Rows are points. Each copy is the shape, with its points in the same order, stretched, turned, moved and blurred by noise. Some copies are also mirrored. Which?
In the rows, 128 means zero.

Shape (6 x 2):
[[126 135]
 [106 123]
 [111 133]
 [202  94]
 [ 94 162]
 [150 154]]
Copy 1 (6 x 2):
[[126 129]
 [102 149]
 [116 134]
 [234 147]
 [ 84 108]
 [150 103]]
Copy 1 is: mirrored
Copy 2 (6 x 2):
[[118 118]
 [ 99 124]
 [105 118]
 [157 191]
 [102  82]
 [138 108]]
Copy 2 is: mirrored
Copy 3 (6 x 2):
[[123 139]
 [106 151]
 [101 136]
 [190 147]
 [ 84 120]
 [131 112]]
Copy 3 is: mirrored

Shape (9 x 3):
[[174 137  98]
 [ 67 161 116]
 [129 124 168]
 [154 174 144]
 [116 144 105]
 [115 123 115]
 [135  88 113]
 [156  62 115]
 [146 107 163]]
Copy 1 (9 x 3):
[[170 117  74]
 [ 97 202 166]
 [ 90  99 144]
 [ 97 125  78]
 [133 164 125]
 [144 149 149]
 [162 108 153]
 [192  75 142]
 [113  72 137]]
Copy 1 is: mirrored
Copy 2 (9 x 3):
[[125 127  90]
 [184  70 168]
 [124 151 165]
 [167 163 121]
 [148  96 128]
 [130  97 140]
 [ 88 106 132]
 [ 54 109 120]
 [101 154 162]]
Copy 2 is: mirrored
Copy 3 (9 x 3):
[[118 174  99]
 [175  95 108]
 [133 135 159]
 [164 175 132]
 [148 133 105]
 [130 124 110]
 [ 97 124 116]
 [ 70 126 126]
 [113 137 157]]
Copy 3 is: mirrored

Shape (10 x 4):
[[150 145 163 121]
 [102  98  94 170]
 [194 166 151 135]
 [132  94 117 134]
 [109 141 111 140]
 [144 120 171 177]
 [ 81 103 145 105]
 [133 104  99  27]
 [105 109 135  83]
 [146 130 134 173]]
Copy 1 (10 x 4):
[[126 111 156 118]
 [151 150  82 165]
 [151 141 176 105]
 [155 115 105 140]
 [125 148 104 131]
 [140 126 158 164]
 [105  89  93 139]
 [140  68  84  62]
 [116  85 102 114]
 [151 150 136 151]]
Copy 1 is: only turned
Copy 2 (10 x 4):
[[137 154 136 173]
 [133  64 132 105]
 [171 151 158 193]
 [153 112 115 130]
 [116 114 160 117]
 [145  97 117 200]
 [ 93 141 108 115]
 [143 209 122  72]
 [109 164 112 117]
 [152  93 140 166]]
Copy 2 is: mirrored

Shape (11 x 6):
[[153 131 124  82  82  90]
 [135  91  94 141  94 101]
 [167 122 139 104 138 109]
 [111 130 108 145  95  96]
 [ 99 100 104  93 108 159]
 [181 137 168 149 138 136]
 [152 101 148 142  82 166]
 [137 123 139 119 104  77]
 [ 91 164 126 111 126 136]
 [115 148 169 134 160 153]
 [147 103  89 139 160 169]]
Copy 1 (11 x 6):
[[177 144 231 104 145 108]
 [149 154 198 164 169 169]
 [192 123 154 130 117 121]
 [109 159 200 157 147 125]
 [124 126 159  70 184 166]
 [185 116 142 140  54 139]
 [162 127 186 101  93 195]
 [150 116 213 157 127 116]
 [ 93 139 143  91 131  90]
 [116  92 102 114  84 113]
 [162 151  88 128 158 178]]
Copy 1 is: mirrored
Copy 2 (11 x 6):
[[196 145 150 126  87 134]
 [162  71 142 151 107  93]
 [163 138 101 103 135 134]
 [149  91 182 154 113 111]
 [ 95 106 141 122  67 119]
 [143 127 109 128 192 170]
 [138 102 114 156 133 173]
 [187 109 166 128 126 130]
 [ 93 145 197 125 115 134]
 [ 90 128 162 107 170 162]
 [ 83 101  80 125 139  89]]
Copy 2 is: only turned
Copy 3 (11 x 6):
[[ 82  79 110 101 113  79]
 [ 63  94 113 168  85 142]
 [136 103 139 129  91  92]
 [ 65 137  99 136 103 144]
 [112  81 122 164 166 144]
 [160 141 170 115  69 129]
 [113 101 173 126  92 167]
 [ 71 129 125 121  97 100]
 [126 155  97 117 168 136]
 [165 182 149 124 139 138]
 [178  93 122 193  98 170]]
Copy 3 is: only turned
Copy 4 (11 x 6):
[[153 122 160 138  71 101]
 [ 97 142  97 140  99 114]
 [152 123 143 110 128 104]
 [109 148 115 167 107 128]
 [ 87 139 157 108 113 144]
 [160  83 125 122 160 112]
 [113  73 135 114 123 127]
 [135 124 139 157 102  91]
 [119 145 173 147 137 155]
 [124 114 174 126 184 126]
 [103 154  94  96 152 165]]
Copy 4 is: only turned

Shape (11 x 8):
[[108 133  92 119 120 150  99  90]
 [126 131 148 116 135 131  98 249]
 [143 124 112 123 138  45  99  92]
 [119 126 145 155 187 152 114 150]
 [129 117 100 126 126 137 136  94]
 [110 133  96 194 139 134 196 114]
 [153 145 123 107 144 111 108 133]
 [150 159 148 105 147 144 111  90]
 [142 110 143 127 116 151 128 127]
 [143 153 144 160 128 153 104  93]
 [ 92 142 152 116 117 127 105 114]]
Copy 1 (11 x 8):
[[ 72  94 159  91 101  91 135 118]
 [105 141 129  98 119 148  35 209]
 [119  80  74 134 108 132 138 112]
 [122  90 170  91 162 120  74 133]
 [105 107 141 101 117 122 160 123]
 [ 80 108 139 108 209 145 173 139]
 [126 122 118  99 111 113 100 125]
 [145 127 150 102 115  71 105 100]
 [133 136 156 122 115 136 128 146]
 [118 136 173 130 137 100 102  94]
 [ 99  97 135 123 119  74 115 155]]
Copy 1 is: only turned
Copy 2 (11 x 8):
[[144 114 106 114 152 100 109  96]
 [  9 185 159 101  80 114  83 166]
 [208 160  85 109 105  96 125 134]
 [ 91 143 122 122 137 121  81 179]
 [150 124 105 115 148 115 140 126]
 [112 127  64 156 143 186 169 153]
 [141 157 141  94 114 113 100 132]
 [163 135 167 101 128 121  93 124]
 [106 123 146 108 115 114 123 157]
 [137  96 132 116 105 142  94 133]
 [133 145 145 153 114 112 111 131]]
Copy 2 is: only turned
Copy 3 (11 x 8):
[[ 68 141  70  97 129 148 142 128]
 [223 118 110 191  56 112 159 111]
 [129 112 130  72 118  68  99 140]
 [143  88  98 158 112 159 110 154]
 [ 94 140 103  95 159 141 144 138]
 [ 67 114 125 144 205 136 156 153]
 [153 146 109 125 125 111 105 128]
 [113 160 123 126 132 147  82 132]
 [137 137 135 116 128 150 146 118]
 [ 91 133 129 136 134 147 102 105]
 [ 87 131 128 121  80 135 131 143]]
Copy 3 is: only turned
Copy 4 (11 x 8):
[[108 151  88 148 163 146 162  90]
 [183 151 207 130 130 180  62 210]
 [ 63  84  67 160 114 113 148 148]
 [158 128 155 132 189 106 132 183]
 [116 125 101 127 135 126 167 109]
 [162 181  90 127 137  59 173 158]
 [121 107 113 121 134 144 116 146]
 [102 108 119 102 157 119 124 115]
 [131 117 160 127 115 122 126 117]
 [120 133 116 144 151  91 110 100]
 [ 85 157 137 138 146 123 127 135]]
Copy 4 is: only turned

Shape (12 x 9):
[[ 92 142 146 193 106 120 155 149 134]
 [122 156 139 112 143 100 106  98 128]
 [168 168  95 145 129 100 114 174 157]
 [108 169 114 121  90 108 123 121 135]
 [134 129 126  97 126 147 141 159 124]
 [193 141 159 130 124  79 129 161  79]
 [108 107 149 148 132  90 160 191 157]
 [136 160  93 111 145 102 120 107 154]
 [159 108 160 117 162 110 106 152 141]
 [162 115 102 111  59 142 130 117 134]
 [134  82 103  89 150 115 165  72  72]
 [156 138 122 124 114 109 188  92 115]]
Copy 1 (12 x 9):
[[157 125 118 151 140  49 170 117 135]
 [123 164 106 125 139 125 122 136  97]
 [166  83 106 164 164 129 101 108 159]
 [164 119 125 136 107 109 125 127 103]
 [122 104 156 116 149 140 110  87 111]
 [ 91 104  52  92 165 114 122  70 160]
 [152 136 150 171 154  86 162  51 132]
 [138 117 121 171 140 152 104 141  89]
 [ 93 152 134 124 172 141 103  78 154]
 [112  74 172 136  67 133  75  87 125]
 [ 53 115 125 146 112 199 150 103  45]
 [ 83  73 121 171 129  99 124 106  79]]
Copy 1 is: only turned
Copy 2 (12 x 9):
[[116 101 141  87 159 133 154 129 179]
 [102 118 163 156 155 100 110 171  81]
 [200 151 139 109 141 150  69 139 127]
 [112 113 123 126 164 114 120 151  94]
 [177 129 138 130 117 129 134 107 104]
 [182 135 141 199 129 195 127 199 109]
 [137 149 137  75 102 162 191 135 175]
 [134 143 140 128 131  79  76 154  90]
 [148 159 165 147 101 152 127 138 116]
 [145 152  85 158 105 133 103  98  92]
 [130 163 103 230  89  77 148 165  71]
 [133 126  98 163  86  86 107 166 113]]
Copy 2 is: mirrored
